Every row gives one point. Each copy is the shape, with its points in the same order, turned, moved and blurred by noise. Is it also mirrored, or only turned?

Shape:
[[-55, 16, 25],
[-4, -1, -54],
[-26, 37, 34],
[-46, -6, 23],
[40, 0, -9],
[41, -3, -25],
[12, -42, 29],
[-25, -45, -20]]
Copy 1:
[[-63, 15, -7],
[-7, -58, -21],
[-45, 24, 21],
[-46, 16, -24],
[36, -16, 1],
[35, -28, -8],
[14, 32, -38],
[-7, -13, -72]]
Copy 1 is: mirrored
Copy 2:
[[-53, 28, 21],
[0, -28, -39],
[-21, 37, 23],
[-59, 2, 31],
[44, -23, 12],
[31, -33, -7],
[-1, -43, 52],
[-35, -52, 5]]
Copy 2 is: only turned
Copy 3:
[[-22, -17, 57],
[-28, 5, -32],
[-8, 13, 64],
[-10, -31, 48],
[25, 37, -9],
[20, 28, -25],
[47, -15, 13],
[-1, -41, -18]]
Copy 3 is: only turned

Shape:
[[11, 31, 29, 17],
[-36, 14, 14, -52],
[-18, -8, -26, 58],
[-20, 13, 61, -22],
[3, -58, -13, 54],
[21, 2, -5, 39],
[-41, -34, -35, -6],
[37, 13, -11, -2],
[16, 15, 5, 35]]
Copy 1:
[[23, 23, -11, 21],
[-36, -7, 36, -9],
[-6, -17, -78, 13],
[-6, 8, 35, 40],
[17, -65, -72, 28],
[32, -9, -49, 7],
[-41, -54, -32, -13],
[41, -8, -16, -22],
[28, 5, -40, 12]]
Copy 1 is: only turned
Copy 2:
[[17, 45, 30, -31],
[-48, -12, 6, -50],
[-11, 36, 49, 46],
[-6, 3, 45, -67],
[21, -9, 61, 58],
[20, 35, 29, 22],
[-44, -23, 21, 33],
[27, 22, -9, -1],
[23, 44, 31, 3]]
Copy 2 is: only turned
Copy 3:
[[25, 1, 24, 25],
[-11, -45, -31, 7],
[-30, 60, 16, 12],
[8, -52, 22, 0],
[-15, 68, 18, -42],
[16, 49, 12, 9],
[-45, 24, -36, -18],
[40, 26, -18, 13],
[19, 36, 20, 22]]
Copy 3 is: mirrored
Copy 4:
[[21, -3, -45, -35],
[-28, 3, 24, -44],
[-8, 25, -60, 36],
[-16, -36, -16, -57],
[2, -18, -44, 68],
[29, 7, -47, 15],
[-39, 16, 7, 35],
[46, 14, -9, -5],
[25, 8, -51, -3]]
Copy 4 is: mirrored

Shape:
[[4, 30, -2, 32, -21, -11],
[23, 32, -32, -46, 30, -28],
[-7, -6, 58, 7, -31, 21],
[-48, 30, 20, -43, 44, 18],
[-6, -41, -5, -32, 47, -20],
[-37, -8, 30, -29, -10, -39],
[-39, 14, -8, -40, 51, 2],
[30, 44, 57, 23, -9, -40],
[35, -43, 42, 26, 38, -26]]
Copy 1:
[[17, 17, 25, 42, -21, -18],
[15, 41, -44, -21, 19, -33],
[-8, 5, 80, -9, -15, 3],
[-64, 46, -1, -38, -17, -9],
[-26, -23, -21, -43, 27, -3],
[-20, -14, 25, -26, -21, -59],
[-53, 22, -29, -33, -5, -5],
[7, 39, 62, 35, 26, -56],
[-13, -34, 43, 10, 68, -6]]
Copy 1 is: only turned
Copy 2:
[[12, -32, -28, -12, -1, -28],
[2, 41, -38, -10, -24, 37],
[-26, -28, 42, -9, 28, -34],
[-65, 28, -26, 7, 46, 12],
[-31, 8, 6, 50, -13, 46],
[-43, 21, 7, 32, -14, -33],
[-55, 22, -41, 19, 19, 32],
[45, 11, 0, 7, 27, -51],
[28, -21, 33, 62, 17, 22]]
Copy 2 is: mirrored

Shape:
[[-24, 4, 24, -33, -22, 72, -7, 7],
[28, -18, 20, -72, 76, 36, -21, 32],
[33, 14, -19, 9, 21, 4, 52, -16],
[14, -1, -19, 38, -18, 37, -14, -40],
[-55, -3, 2, -17, -10, 46, 16, 0],
[-18, 29, 0, 16, -42, 44, 14, -54],
[45, 9, 26, 2, 1, 41, -16, 2],
[-6, -96, 17, -12, -20, -13, 27, 8],
[23, 60, 3, -32, -5, 57, -44, -36],
[-24, 34, 37, -26, 52, 33, 10, -14],
[11, 14, 13, -37, 34, -1, 12, 11],
[2, 17, -12, 27, -5, -19, 23, 5]]
Copy 1:
[[0, -18, 5, -49, 41, 41, 2, 53],
[25, -54, 26, -43, 87, -61, 28, 16],
[12, 26, 0, 3, 50, 14, 57, -42],
[-18, -2, -18, 11, 53, 58, -11, -29],
[-34, 3, 2, -31, 16, 27, 26, 42],
[-23, 29, -14, -34, 30, 79, -2, -9],
[39, -14, 12, -10, 68, 27, -10, -8],
[1, -74, 24, 9, -32, 18, 53, -16],
[10, 13, -31, -63, 87, 28, -36, -1],
[-15, 26, 40, -53, 58, -16, 9, 13],
[23, 5, 10, -33, 41, -28, 28, -7],
[9, 31, -9, 20, 9, 10, 20, -21]]
Copy 1 is: only turned
Copy 2:
[[29, -22, 25, -48, -64, 17, -15, 6],
[64, -33, 59, -24, 26, 19, -36, 73],
[47, 12, -37, 15, 23, -19, -6, -2],
[9, 16, -18, 29, -27, 39, -24, -29],
[7, -39, 5, -41, -38, -11, -22, -21],
[6, 24, -24, -12, -43, 10, -10, -59],
[55, 13, 20, 19, -33, 18, 2, 15],
[4, -87, -12, 2, 18, 35, 55, -4],
[26, 60, 30, -30, -35, 31, -46, 10],
[47, -3, 48, -27, 2, -26, -38, -19],
[35, 0, 23, -18, 23, -17, -7, 31],
[2, 4, -22, 30, 5, -36, 8, -8]]
Copy 2 is: mirrored

Shape:
[[93, -19, -12, 3, -12, 23, 16, -3, 31],
[-10, -27, -30, 5, -9, -2, 13, 18, -4],
[6, -52, 20, -37, -5, -8, 15, 14, 19],
[15, 145, 22, -39, 63, -7, 3, 8, 21],
[-22, -40, -41, 10, 13, 2, 21, 6, 11],
[-17, -52, 10, 22, 5, -2, -5, 7, 42],
[-18, -46, 25, 25, -9, 30, 23, 3, -7],
[-21, -25, 3, -2, 15, 2, -54, -7, -19],
[-4, -35, 20, 13, -6, -29, 15, 6, -13],
[13, -45, 6, -30, 49, 22, -10, 5, -10],
[-7, 32, 5, -73, 5, 28, -11, -14, 23],
[-21, -25, 8, 12, 6, -14, 6, -121, 16]]
Copy 1:
[[74, -33, -7, -7, -12, 6, -12, 18, 66],
[16, -2, 16, 11, 21, -6, 28, 10, 3],
[7, -23, 38, -37, -12, -4, 44, 5, 20],
[-78, 30, -99, -68, -14, -49, -42, 7, 59],
[2, -26, 7, 17, 32, -3, 49, -21, 7],
[-14, -34, 52, 10, 33, -2, 37, -11, 39],
[-9, -43, 38, 23, 2, 20, 40, 23, 4],
[-18, -11, 40, -8, 34, 2, -26, -18, -20],
[-13, -40, 39, 25, -18, -23, 25, 5, 2],
[15, -59, 17, -63, 27, -2, 10, 11, -4],
[-19, 31, -10, -67, -3, 25, 0, 1, 22],
[-31, -46, 21, 7, -30, 56, -11, -99, 35]]
Copy 1 is: mirrored
Copy 2:
[[69, -42, -21, 14, -8, 44, 8, -12, 2],
[-3, -13, -50, 26, -7, -27, -6, 10, 0],
[-12, -62, -21, -11, -12, -16, 21, 32, 3],
[62, 86, 31, -95, 40, -21, -38, 16, 46],
[-8, -29, -72, 21, 25, -35, -2, 5, 11],
[-24, -52, -27, 24, 7, -21, -8, -9, 41],
[-44, -15, -27, 28, -1, 11, 21, -6, 19],
[-37, -14, -15, -9, -16, -30, -39, -32, -16],
[-18, -25, 0, 29, 1, -37, 12, 7, 1],
[-22, -40, -26, -25, 25, 9, -23, -1, -33],
[10, 4, -38, -88, -21, -14, -7, 1, 13],
[-13, -28, -27, -15, 14, -56, 57, -102, 20]]
Copy 2 is: only turned

Shape:
[[-10, -13, 35, -25, -38, -14, -40, -8, -27, -48, 17],
[-31, -8, -48, 81, 66, 10, 39, 36, 19, 29, 37],
[4, -22, 8, -23, 14, -7, -25, -9, 25, -4, -14],
[34, 16, -15, -38, -22, -41, -11, -32, -3, 3, 32],
[-29, -18, -64, 33, 10, 32, 25, 60, 55, 64, 20],
[-8, -51, 1, -23, -43, -49, -39, -61, -7, 12, -2],
[35, -29, 26, -9, -4, -46, -32, 27, 3, 18, 13],
[-13, -4, 3, 11, 25, 15, 55, 18, 41, 22, 23],
[28, 14, 4, -12, -8, -19, -45, -27, 8, -35, -37],
[36, 3, 37, 34, -27, -31, 44, -10, 9, 2, -48],
[37, -45, 3, -45, 6, -24, 0, -21, -33, -29, -25],
[-28, -31, -20, 2, 19, -25, 24, 23, 69, -6, 38],
[-2, 8, 11, -29, -24, -19, 13, -4, -37, 20, -43],
[70, -19, 10, 21, -49, 15, 38, -8, -9, -23, -30],
[-5, -10, -1, 56, 55, 64, 45, 16, 48, 61, 35]]
Copy 1:
[[11, -44, 21, 1, -4, 30, 3, 31, -60, -51, -15],
[28, -6, -61, 35, -24, 54, 54, -38, 80, 42, -27],
[1, -46, 21, 11, 9, -9, -7, -27, -1, -21, -20],
[43, -47, 2, -14, 31, 18, -45, -3, -14, -29, 30],
[-24, 17, -62, 8, 2, 6, 19, -44, 105, -21, -21],
[-9, -69, 45, -56, -16, 18, -13, -17, -29, -34, 33],
[-17, -63, -21, 1, 2, -20, -8, 25, -11, 3, 0],
[41, 6, -28, 5, 8, -18, 37, -20, 56, 0, -12],
[25, -47, 36, 20, -18, 13, -50, -24, -32, -23, -29],
[48, -15, 4, -12, -50, -39, -30, 18, 3, 26, -12],
[-6, -25, 25, -11, 17, 3, -21, -22, -71, 22, 13],
[22, -31, -49, -4, 2, -22, 49, -63, 22, -40, -11],
[15, -12, 14, -54, 4, 3, -36, 16, -12, 10, -35],
[14, 37, 12, 12, -49, -15, -33, 28, -25, 6, 34],
[4, 15, -13, 41, 6, -1, 61, -16, 107, 23, -10]]
Copy 1 is: mirrored
Copy 2:
[[28, -48, 18, 4, -55, -7, -51, 25, -7, -20, 15],
[-9, 69, 63, -4, 78, -3, 49, -3, 24, -2, 22],
[21, -39, 0, 3, 2, -10, -4, -31, 4, -18, -4],
[12, -15, -16, 23, -53, -55, 13, -3, -19, 16, 4],
[-27, 9, 14, -14, 88, -29, 81, 22, 31, -34, 36],
[-18, -90, 35, 15, -46, -38, -12, -15, -2, 25, -4],
[60, -47, 8, 18, 2, -39, 5, 18, 8, 14, -17],
[20, 16, 28, 4, 19, 10, 74, -10, 17, -33, 18],
[8, -29, -35, 8, -26, 4, -41, -18, 3, 3, -23],
[19, -19, -1, 1, -32, 45, 42, 16, 36, 26, -52],
[40, -45, 6, -49, -42, -11, -11, -26, -21, 18, -16],
[12, 3, 47, 2, 14, -43, 43, -17, 39, -58, -2],
[1, -46, -8, -12, -21, 20, 23, 23, -45, 11, -23],
[24, -22, -27, -46, -51, 32, 24, 25, 48, 35, -3],
[16, 31, 25, 17, 68, 34, 85, -24, 38, -7, 65]]
Copy 2 is: mirrored

Shape:
[[34, 5, 2, 24, 6, 1, -14, 23, -22, 47, -18, -23],
[27, -7, 9, -25, -24, -54, -45, -31, 47, 55, 40, 43],
[12, 6, -34, 40, 26, 43, -7, -26, 42, -25, 27, 39],
[-21, 7, -18, -45, 62, 31, 43, 11, -15, 20, 21, -31],
[64, 50, 51, 32, -17, -9, 29, 10, -11, -43, -14, 30],
[51, -7, -7, -37, 29, -51, -24, -45, 3, 20, -19, -31],
[58, 76, -14, 45, -21, -35, -25, -7, 47, -3, 2, 29],
[2, 0, 4, 36, 36, 23, 19, -26, -15, -38, 66, -30],
[-18, 39, 3, -18, -40, -30, 28, -26, 11, 21, -29, -23],
[49, -10, -24, -40, -7, -39, -30, -39, 20, -3, 0, 13],
[-19, 9, -11, 36, 18, -28, 9, -11, 61, -46, -2, -24],
[61, 44, -3, -24, 13, -11, 2, -61, 1, -32, 17, -16],
[-3, 26, 2, 42, 0, -17, -44, -7, -15, -13, 35, 35],
[2, 27, 19, -32, -27, 25, -21, 20, 7, 16, 53, 1],
[24, 64, 53, -2, 21, 10, -31, -4, -10, 41, -22, -47]]
Copy 1:
[[58, -17, 19, -11, 23, -15, 0, 6, 11, -36, -21, 12],
[83, 39, -55, 4, -22, 19, -11, 0, -64, -13, -38, -1],
[-2, 20, -32, 57, 19, 14, -48, 14, 27, 3, -6, -35],
[21, -37, 88, 23, -26, 55, -18, -2, 16, -5, -22, -16],
[12, 58, 10, 33, 52, -26, 68, 6, 20, -18, -45, 15],
[101, 20, 16, 9, 16, 35, -1, -14, -27, -48, 28, -21],
[52, 60, -49, 16, 26, -24, 27, 27, 16, -31, -37, -65],
[-20, 32, 53, 42, 48, 51, -41, 46, 7, -13, -15, 5],
[38, 16, 35, 2, -17, -19, 45, 26, -45, -14, 23, -33],
[56, 33, -26, 29, -12, 35, -1, -29, -30, -54, 12, -11],
[5, 31, -7, 0, 35, 41, 12, 47, 12, 13, 47, -36],
[46, 64, 36, 65, 21, 17, 9, -5, -4, -57, -3, -38],
[4, 46, -2, -13, 44, 7, -37, 6, -12, -11, -47, -18],
[16, 45, 21, 5, -57, -1, -15, 15, -9, -8, -45, 23],
[82, 37, 72, -14, 6, -41, 0, 10, 14, -2, -14, -2]]
Copy 1 is: only turned
Copy 2:
[[-45, -8, 10, -9, -9, -43, -18, -10, 29, -6, -20, 22],
[49, -59, 42, 9, -4, -50, -28, -70, -38, -23, 12, -11],
[10, -17, 50, 21, 26, 56, 31, -33, 22, -27, 16, 19],
[53, 29, -10, -3, -5, -2, 6, 62, 20, -16, -46, 30],
[-52, -57, 28, -27, 28, 40, -39, -9, -11, 60, -33, 17],
[1, 30, 16, 11, 37, -49, -55, -18, -46, -17, -13, 3],
[-11, -32, 74, -15, 18, 18, -57, -70, 15, 37, 35, 12],
[16, 7, -14, 35, 32, 38, 23, -19, 12, 10, -42, 70],
[10, 14, 31, -24, -16, -39, -6, 0, -43, 58, 13, 13],
[12, 3, 47, 23, 3, -22, -39, -44, -57, -21, -14, -17],
[9, 32, -14, -13, 19, 43, -2, -39, -9, 24, 38, 11],
[13, 14, 48, 28, 59, 11, -38, -14, -35, 24, -38, 22],
[-15, -49, 19, 51, -9, 19, -20, -31, 2, 10, 24, 42],
[42, -34, 27, 31, -29, -16, 3, -8, 22, 29, -45, -13],
[-15, -11, 10, 11, 37, -63, -29, 21, 41, 51, -6, -3]]
Copy 2 is: mirrored

Shape:
[[-23, -31, -19, 1, 36, 31, 19, 11, 8, -7, -21, 13],
[-8, 10, -25, 13, -11, 0, -36, 45, 3, -44, 42, -19],
[-26, -42, 47, -49, 13, -51, -29, 58, 2, -6, 61, -35],
[-26, 8, 31, 9, -7, -28, 47, -40, 15, -55, 33, 3],
[22, 50, -6, -2, -16, -43, 41, -3, -4, 11, 34, 16],
[-49, 25, -9, 21, -43, -14, 2, 8, 26, 37, -36, -4],
[38, -34, -28, 6, -28, -71, 2, 13, 33, 16, 5, -26],
[16, -3, -36, 13, -44, -5, -8, -41, -34, -8, -39, 29],
[-52, 35, -28, -31, 8, 26, -20, 42, -17, -12, -4, -37],
[4, -30, 3, -11, 41, -35, 22, 6, -34, 28, -48, 32],
[-42, 50, -27, -18, -25, 13, -37, -25, -2, 24, 53, -36],
[3, -2, 19, -37, -35, -37, 55, 0, 27, -59, -7, -7],
[18, 22, 19, 7, -32, 36, 69, -26, 15, -9, -34, -66],
[22, -8, 45, 16, 32, -20, -16, -18, 18, -52, 41, -51],
[-31, 23, 40, -4, 49, -5, 65, -7, -42, 14, -30, 23],
[25, -60, -25, 10, -35, 21, -24, 22, -26, 19, -26, 29],
[55, 16, 66, -18, -5, -47, 60, -39, 46, -7, -25, 20],
[-34, 7, -30, -53, 20, 7, 22, 58, -5, 0, 9, 16]]
Copy 1:
[[4, 0, -32, 40, -7, -5, -17, -34, -24, -12, 8, 18],
[29, 5, 32, -42, -9, -3, -45, -25, -34, -14, -12, -36],
[-10, 22, 76, -22, -82, -2, 11, -20, -79, 20, -21, 7],
[-39, -71, 26, -22, 11, 12, 2, 15, -14, -8, -14, 24],
[26, -2, 40, -27, 21, -9, 4, 53, 17, -14, -4, 36],
[-23, 16, 36, 20, 28, -63, -43, -22, 30, 3, -9, 20],
[33, 5, 85, -5, 3, -34, 16, -25, -16, -15, 55, 21],
[12, -7, -13, -2, 23, -44, 25, -15, 52, -22, 25, -27],
[-15, 45, -9, -19, -38, -24, -68, -23, -11, -35, -27, -2],
[10, 25, -20, 50, -4, -51, 52, -3, -23, -24, 2, 32],
[-36, 50, 16, -72, 1, 7, -46, -16, 30, 10, 0, 2],
[-7, -66, 53, 8, -35, -3, 0, 8, 10, -47, -5, 24],
[-51, -21, 20, 35, 2, -1, -50, 42, 17, -51, 63, 9],
[-37, -13, 46, -18, 11, 43, 12, 5, -73, -28, 15, -27],
[-38, 4, -42, 39, 4, -33, 13, 55, -25, -21, -33, 47],
[48, 15, -10, 37, -19, -39, 11, -33, 16, 20, 43, -38],
[-16, -34, 68, 59, 21, 19, 53, 50, 21, -39, 7, 32],
[34, 22, -12, 2, -58, -17, -34, -11, -12, -20, -33, 44]]
Copy 1 is: mirrored
Copy 2:
[[41, 8, -44, -4, 10, 40, 2, 45, 13, 1, 20, -8],
[47, 38, -31, 13, -31, -38, 43, -25, 8, 14, 16, -12],
[32, 33, 19, 25, -18, 43, 72, -44, 16, 69, 65, -3],
[44, -15, 39, 29, -16, -5, 3, 17, 12, -23, 63, -64],
[35, 1, 38, 18, -6, 5, 32, -9, -63, -44, -7, -20],
[9, 15, 1, -34, 51, -11, 21, 10, 4, 0, -26, -60],
[5, 25, 36, -14, -38, 30, 60, -20, 30, -26, -32, -21],
[1, -15, 9, 22, 7, -24, -20, 35, 17, -28, -44, 13],
[32, 7, -65, 17, 52, -11, 27, -32, 2, 18, 26, -1],
[34, -1, 17, -2, 10, 83, -26, 19, -3, 9, -27, 19],
[-20, 39, -14, 26, 52, -48, 39, -18, -29, -16, 44, -6],
[47, -66, 25, 16, -10, 14, 58, 4, 28, -17, 29, -45],
[-27, -75, -32, -18, -6, 12, 13, -1, -4, -47, 37, -54],
[22, 18, 9, -9, -58, -1, 5, -19, 23, -5, 87, -16],
[46, -35, 5, 15, 36, 71, -52, 13, -43, 7, 32, -29],
[-5, 7, -26, 11, -23, 10, 22, 49, 10, 28, -54, 28],
[32, -77, 75, -46, -27, 34, 24, 34, -24, -36, 28, -26],
[68, 3, -42, 25, 39, 39, 52, 3, -9, 22, 1, 3]]
Copy 2 is: only turned
